Every row gives one point. To make a cloud, some directions were put in groups of two or more. Within a group, all points are equally far from the middle, so they leave a hole (a ring in 2 directions, a hollow ball in 3). The other directions are filled evenly. Then the cloud was stretched, turned, moved and blurred a little. Count the holes, and give their numbers of directions, smallest first.

Cloud (13 x 2):
.18  -.09
.46  .16
.36  .07
.11  .11
.47  .35
.05  .07
.64  .14
-.53  .19
-.04  -.42
.11  -.58
.07  -.27
-.57  .02
-.38  .49
Holes: 0

Cloud (21 x 3):
.16  -.47  .24
.29  .30  .32
-.42  -.38  .37
.41  .30  -.19
.59  .18  .11
.58  .00  .05
-.58  -.45  .18
-.05  .34  .27
.20  .50  .02
.00  -.16  -.27
-.53  -.46  .01
-.37  -.53  .35
.32  .33  -.20
-.17  -.37  .43
-.15  .32  -.01
.55  .02  .14
.55  .17  .19
.56  .18  -.10
.16  .49  .09
.57  .31  .11
.35  .04  -.23
Holes: 1 (3)

Cloud:
.34  .24  -.31  -.23
.17  .65  .55  -.20
-.14  -.45  .31  -.32
-.37  .15  .71  -.17
.30  -.19  -.20  -.42
-.54  .20  .24  .05
.15  -.32  -.49  -.22
-.47  -.07  .37  -.07
.40  .08  .00  .30
-.22  -.07  .18  -.66
.20  -.07  -.18  -.50
.37  -.37  -.12  -.25
-.46  -.29  .08  -.04
-.16  .55  .72  -.14
-.52  .39  .16  .02
.17  .49  -.02  .31
-.53  .02  .27  .02
-.29  -.04  -.21  -.42
.27  -.49  .09  -.09
-.22  -.28  .47  -.06
-.28  .60  .08  .12
.27  -.45  -.49  .28
.10  -.50  -.67  .08
-.26  -.35  .38  -.15
-.33  .04  -.51  -.25
-.26  .44  -.35  -.19
.52  .12  -.08  -.21
Holes: 1 (3)

Cloud:
.01  -.23  .29  -.03  .44  -.11
-.36  .02  .18  -.11  -.21  .24
-.16  -.44  -.59  -.61  .25  .11
.11  -.37  -.55  .00  .40  .22
-.46  -.09  -.06  -.05  -.30  .00
.43  -.14  .32  .17  .40  .09
-.59  .10  .04  -.38  -.09  -.17
.19  -.43  .06  .09  .19  -.30
.32  -.42  .08  .10  .19  .36
.23  .28  .38  -.67  .01  .02
-.14  .29  .73  -.19  -.12  -.10
-.47  .13  .40  -.44  -.22  -.65
-.50  -.55  -.18  -.44  -.33  -.20
.25  .61  .59  .39  .16  -.24
.06  .24  .18  -.74  .42  .26
.30  -.24  -.14  -.18  -.06  .20
.08  .50  .45  .28  .00  -.56
-.38  -.02  .17  -.57  -.12  .14
-.34  -.22  -.34  .26  .07  .30
-.43  .09  .48  -.14  -.34  -.77
-.07  -.33  .00  -.47  -.13  .21
-.66  -.50  -.29  -.38  .25  -.31
.07  -.10  -.33  -.24  .46  -.22
-.17  .35  -.03  -.17  -.15  -.12
-.12  .51  .56  .04  -.19  -.20
.08  .26  .07  .09  -.27  .00
.16  .00  -.29  -.23  .54  .12
-.29  .45  .29  -.06  .11  -.18
.12  .10  -.24  -.72  .23  .27
-.28  -.57  -.20  -.14  .40  .48
.20  -.28  -.25  .51  .30  -.15
.35  .56  .08  -.34  .41  .40
-.06  -.26  .14  .85  .11  .34
.18  .26  .01  -.10  -.26  -.17
-.07  .05  .06  .25  -.45  -.53
-.47  -.15  -.02  -.48  .04  .36
-.12  .32  -.05  .08  .33  .09
-.42  .05  .00  .25  .17  -.59
-.26  -.03  .31  .49  -.34  -.91
.69  .39  .54  .02  .09  .22
-.48  -.60  -.25  -.22  .35  -.17
.07  .09  .27  .51  -.31  -.52
.40  -.01  .22  .08  .45  -.12
.16  .73  .57  .16  .11  -.11
.15  .10  .35  -.32  .48  -.09
.33  .41  -.01  -.39  .09  .36
.27  .25  .10  .50  .60  .37
-.26  -.29  -.16  .56  .25  .46
.10  -.57  -.03  .09  .17  -.19
-.50  .06  .33  -.52  -.30  -.67
-.09  -.21  -.58  .00  .32  -.15
-.34  .08  .19  .12  -.53  -.81
Holes: 2 (2, 3)
